Each row of a before or after table is a point. The points were changed in one or more steps. Then noise was added and the rows were shuffled. The steps act on how far a point lies along the listed directions, d1 being the first. Write out the steps. A step turns or swaps two directions, mirrors them in a line or flattens them onto one, adds a multiple of one to another, or multiplies one. Angles are multiples of 10 degrees, from the lower direction toward the higher: turns from -170 to 170, lines from 10 to 170 but not 90. Use the fewest steps. Two steps may share a direction if one is a turn and the other turns, adds or multiplies; they go together, in the order done. Otherwise the lowest direction goes first.

Directions:
(1): 0.31; -1.90
(2): 1.90; 0.31
Before (14 x 2):
-0.60; 0.41
0.06; -0.16
0.47; -1.01
0.49; -0.51
0.16; 0.21
-0.62; 0.06
0.22; -0.60
0.09; -0.46
-0.16; -0.08
0.13; 0.44
0.10; -0.34
0.12; 0.62
0.54; 0.07
0.29; -0.57
After:
0.18; -0.03
-0.54; 0.44
-0.22; 0.56
0.64; -0.15
0.62; 0.01
0.34; 0.03
-0.14; -0.20
-0.59; -0.29
0.14; -0.55
-0.35; -0.27
-0.02; 0.17
1.10; -0.12
0.64; -0.35
0.50; 0.03
Steps: swap d1 and d2

Directions:
(1): -0.32; 1.69; 0.29; -3.33; 0.26; -0.20; 0.16; -0.80
(2): 0.79; -0.99; -2.45; -0.45; 1.88; -0.51; -1.53; -0.97
(3): -0.19; 0.31; -1.56; 0.55; -0.50; -1.50; 2.78; -1.35
(4): 2.16; -2.01; 1.00; -0.88; -1.37; 0.31; 0.27; -1.54
(5): -2.00; -0.12; 0.94; 0.85; 0.40; 0.75; -0.68; -2.84
Before, 8 rows:
0.72; -0.15; -0.99; 0.16; 0.20; -0.42; 0.19; 0.44
0.08; 0.03; -0.65; 0.47; 0.57; -0.07; -0.22; 0.02
1.20; -1.18; 0.21; 0.04; -0.55; 0.03; -0.26; 0.37
-0.28; -0.38; 0.69; 0.45; 0.25; 0.11; -0.45; 0.14
-0.21; -0.15; 0.66; -0.07; -0.04; 0.30; -0.23; -0.67
-0.11; -0.08; 0.23; -0.36; -0.26; 0.57; -0.11; -1.01
0.14; 0.01; 0.26; -0.28; -0.31; 0.10; 0.15; -0.21
-0.20; -0.51; -0.16; 1.16; -0.28; 0.45; -0.15; 0.09
After, 8 rows:
-0.32; -0.36; 0.68; 0.43; 0.24; 0.13; -0.46; 0.13
-0.03; -0.27; 0.16; -0.01; -0.29; 0.63; -0.10; -0.95
0.06; 0.17; -0.63; 0.16; 0.60; -0.08; -0.22; -0.06
0.67; -0.16; -0.97; 0.09; 0.24; -0.39; 0.23; 0.34
-0.18; -0.24; 0.61; 0.16; -0.05; 0.30; -0.22; -0.61
1.35; -1.64; 0.09; 0.91; -0.63; 0.08; -0.28; 0.60
0.17; -0.17; 0.27; -0.04; -0.34; 0.11; 0.16; -0.14
-0.17; -0.52; -0.15; 1.10; -0.30; 0.45; -0.14; 0.08
Steps: add -0.7 times d4 to d1
